Rows are points. To make a cloud, some directions were put in groups of two or more. Within a group, all points are equally far from the middle, so they leave a hole (a ring in 2 directions, a hollow ball in 3). The other directions are filled evenly. Then the cloud was stretched, turned, moved and blurred a little. Count the holes, and give their numbers of directions, smallest first.

Cloud (21 x 3):
[[-42  27  72]
 [-40  42  34]
 [ 12  86  22]
 [-68  18  56]
 [-10 -32  33]
 [-35  -3  37]
 [-54  33  69]
 [ -1 -43  12]
 [-23  22   4]
 [ 32 -65 -20]
 [ 11  30 -43]
 [ 25   0 -30]
 [-24  21  38]
 [  5  14  -5]
 [ 16  13  57]
 [  6  76  27]
 [-75 -22  26]
 [-70 -19  43]
 [ -5  16 -41]
 [-34 -11  71]
 [-34   2  50]]
Holes: 0

Cloud, 27 rows:
[[-43 -57  24  18]
 [-55   3 -68   2]
 [  2   4 -40  77]
 [  8  -4  25 -47]
 [-21  32  43   1]
 [-60 -18 -17 -45]
 [ 16 -66 -41  13]
 [-64  -3 -33 -41]
 [-61 -30  26  26]
 [-22 -69  -2  -9]
 [  7 -73 -26  14]
 [ 19 -62 -43  -4]
 [ -8 -62 -13 -28]
 [ -1  67 -22   2]
 [-53  18  13  46]
 [-73 -23 -19 -21]
 [ 27  -8  29 -35]
 [ 41 -22 -10  77]
 [ -5  44 -68 -26]
 [ 26 -23   5 -46]
 [ 25  50 -60  -9]
 [-54  10  28  39]
 [ 47  41 -28  39]
 [ 18 -51 -61  29]
 [ 45   4 -71 -15]
 [ 12 -68  -8  46]
 [-14   9 -40  72]]
Holes: 2 (2, 2)
